Each row is a point. The points of each table are mixes of a few directions, plus a little noise. How many directions does each table use, and how many do they share? Where both have some left over, give the other angles between the two spaces (their principal angles), to ten degrees, smallest first.
In the rows, 128 means zero.

First (6 x 3):
[[132 117 144]
 [118 157  85]
 [124 139 112]
 [138 101 168]
 [145  81 197]
 [112 173  62]]
Second (4 x 3):
[[125  70 129]
 [124 183 103]
 [134 184 139]
 [129  75 141]]
Directions: first 1, second 2, shared 1

First (7 x 6):
[[ 98 136 125 145 150 139]
 [159 117 142 107 113 107]
 [ 57 131 165 153 217 112]
 [195  97 176  77 111  64]
 [145 129 114 124 102 137]
 [111 151  71 156  95 187]
 [131 135 104 134 106 149]]
Second (9 x 6):
[[146  78 151 123 138  54]
 [117 200 154 122  89 143]
 [100 103 151 126 213 127]
 [160 109 151 113 104  72]
 [152 163 116 115  75 158]
 [170 111  86 104 120 191]
 [112 115 136 133 164 123]
 [ 59 162 121 180 129 123]
 [136 111  86 136 120 160]]
Directions: first 2, second 4, shared 2

First (10 x 9):
[[127 132 103 140 121 127 121 139 135]
 [159 114  64  85 151 111 103 151 112]
 [144 148 184 148 126 158 166  39 135]
 [177 180 167 124 151 109 108  83  72]
 [130  93 132 113 106 100 144 152 107]
 [133 152 105 149 127 132 115 125 134]
 [ 72  83 132 122 125 163 152 149 187]
 [148 152 121 129 123  74  88 178  70]
 [130 128 166 152 109 152 171  66 144]
 [ 60  97 107 119 141 154 113 197 185]]
Second (9 x 9):
[[141 117 138 133 133 122 145 123 126]
 [ 83 166  95 113 112 148  70 143 134]
 [130 126 129 129 129 127 130 128 128]
 [158 103 150 138 139 115 167 118 124]
 [195  71 177 151 153  99 215 106 118]
 [ 35 206  60  95  94 168   7 159 142]
 [117 137 119 124 124 133 113 132 130]
 [125 131 125 127 127 129 123 129 129]
 [168  94 158 142 143 111 181 115 122]]
Directions: first 5, second 1, shared 0; angles 40

First (9 x 12):
[[162 126 132 109 152 164 126  86 129 133 124 159]
 [ 86 130 124 151  97  81 131 181 128 120 132  88]
 [ 93 130 125 148 102  90 130 172 127 122 132  95]
 [165 125 132 107 155 168 125  82 129 135 123 162]
 [205 123 136  85 185 212 123  31 130 141 119 200]
 [ 76 132 123 157  89  71 131 194 126 119 134  79]
 [ 93 130 124 148 102  91 130 172 127 122 132  95]
 [191 124 135  92 175 197 124  49 129 138 120 187]
 [ 83 131 123 154  94  78 131 185 126 120 133  86]]
Second (10 x 12):
[[186 152  68  84 148 135  91 136  69 154 177 156]
 [ 52  87 201 171 113 122 186 105 212  86  69 100]
 [154 137 100 107 138 132 113 129 102 139 151 142]
 [ 66 138 214 228  70 111 138 164 170 122  56  65]
 [ 87  99 164 141 127 126 165 107 177 101  99 119]
 [128 129 130 130 126 127 127 130 127 129 127 127]
 [127 111 119 103 145 132 144 107 139 117 136 142]
 [172 152  85 104 136 131  94 142  79 152 162 144]
 [131 140 131 142 118 125 117 142 119 136 126 120]
 [177 134  69  70 159 137 108 118  86 142 178 165]]
Directions: first 1, second 2, shared 0; angles 50
